Each row of a before or after table is a point. One or more steps were done to the points. Then noise was added and the rows were shuffled. The steps act on columns, c1 being the first. Name the steps. A step turns or swaps two columns, mirrors them in a line or flattens them onto one, adds a multiple of one to another, or multiplies or shifts one. Angles are multiples of 10 degrees, from the lower column toward the higher: turns from -170 to 170, lines from 10 to 170 but not 90. Use the fewest steps. Two steps may share a column if one is a turn and the other turns, adds or multiplies; they go together, in the order done. Otherwise the lowest column goes first.

Before:
[[-67  61]
 [-27  23]
 [ 30 -26]
 [ 41  41]
 [-48  -4]
 [ 21  56]
 [-15 -25]
 [ 12  79]
 [-27  78]
 [ 81  20]
 [ 36 -39]
 [ 33   8]
 [-22 -22]
 [-42   5]]
After:
[[ 20 -14]
 [ 39  34]
 [-57  23]
 [-19  81]
 [ 25  34]
 [-75  12]
 [ -6 -48]
 [ 20 -17]
 [-24 -21]
 [-58 -68]
 [-53  42]
 [-13  29]
 [-79 -27]
 [  7 -44]]
Steps: turn c1 and c2 by 90 degrees

Before:
[[-18  65 -24 -73]
 [-27 -24 -34  17]
 [ -6  45 -53  -6]
 [ 52 -16  17 -33]
 [ 82   5 -15 -43]
 [ 50  19  -5  58]
 [-63  22 -14  55]
 [-53 -67  -2  33]]
After (8 x 4):
[[ -2  54 -35  17]
 [ 81 -25  33  -2]
 [-33  74 -44 -14]
 [-42 -19  -9 -53]
 [  2 -65  56 -14]
 [-53 -40 -71 -22]
 [-33  41  58  -4]
 [ 34 -18  18 -34]]
Steps: turn c1 and c2 by 110 degrees; swap c3 and c4

Before (12 x 6):
[[-30  10  -5 -34   8   6]
 [ 27  11 -18   1  13  27]
 [  3  -7 -21 -31 -33   7]
 [ 26 -15   0   2  14  17]
 [ 20   3 -22 -43  17   7]
 [ 15  -2  -1 -29   4   7]
 [ 20  -4   6 -42   6  28]
 [ 23  14   9  -5   8 -95]
 [-19  18  -9  -2  -3  21]
 [-20  20   3 -40  -1   5]
 [ 24   6 -13 -17  14  21]
 [ 22  21  -7 -19  -7  19]]
After, 12 rows:
[[ -2   7 -21 -25 -36   8]
 [ 15 -23   4   3 -38   6]
 [ 15 -21  -8  -2  -3  23]
 [-25 -11   9   7  -3 -95]
 [-29  -7 -17  12   3  26]
 [-21   0 -22  25 -40   6]
 [-19   8   4  16 -41  26]
 [-25  -1 -12  16 -15  22]
 [ 28 -16  -3  13 -32   6]
 [-15   6  -3   8 -27   9]
 [-25 -16  -9  -2 -19  17]
 [-24  18   1  14   3  20]]
Steps: turn c1 and c2 by 170 degrees; mirror c4 and c5 in the line at 50 degrees

Before:
[[ -8 -60 -64 -40  -3 -59  56 -63  44]
 [ 33  20  10 -53 -37 -73  45  17  85]
 [-15  -3 -27  72 -25  -5  -5  38 -29]
 [ 38 -39 -74  18 -39  55  21  69 -54]
 [-30 -61 -59 -58 -20 -53 -30 -17  76]
 [ 56 -41  19  78  65  52  55  70  13]
 [ 12   6  20  21  44 -26 -20  37 -22]
 [  7  48 -38  42  62 -20   3  11  42]
 [ 77 -72 -26  56 -24  21  12 -61  19]
 [ 53 -49  51  54  28  57  49 -16 -12]
 [-28   1 -33 -23 -45   4   5 -30  46]
 [ 64  61   2  -4   3  15  13   1  14]]
After:
[[-61   7 -21  43 -20 -10   9  15 -33]
 [-27  49 -22  35  60 -25 -18   4  35]
 [ 29 -54 -47 -73 -18 -53 -26  -7  80]
 [ 61  19   4 -14 -30 -68 -21   8  59]
 [ 44  60  -2  51   8  19  -4   1   7]
 [ -1   7 -19 -39 -52   6 -17 -13  38]
 [ 14 -37 -44  40 -46  53  20  33 -52]
 [-24 -43  19  87  72  57  -2  28  -2]
 [ -6 -46  40  71  32  62  14 -17 -28]
 [ -9  13  16  21  49 -20   2  18 -15]
 [  3 -72 -19  89 -13  17  -3 -23  21]
 [ 35 -57 -37 -30  -7 -59  -8 -26  20]]
Steps: turn c1 and c4 by 50 degrees; multiply c3 by 0.7; flatten c7 and c9 onto the line at 110 degrees; multiply c8 by 0.4
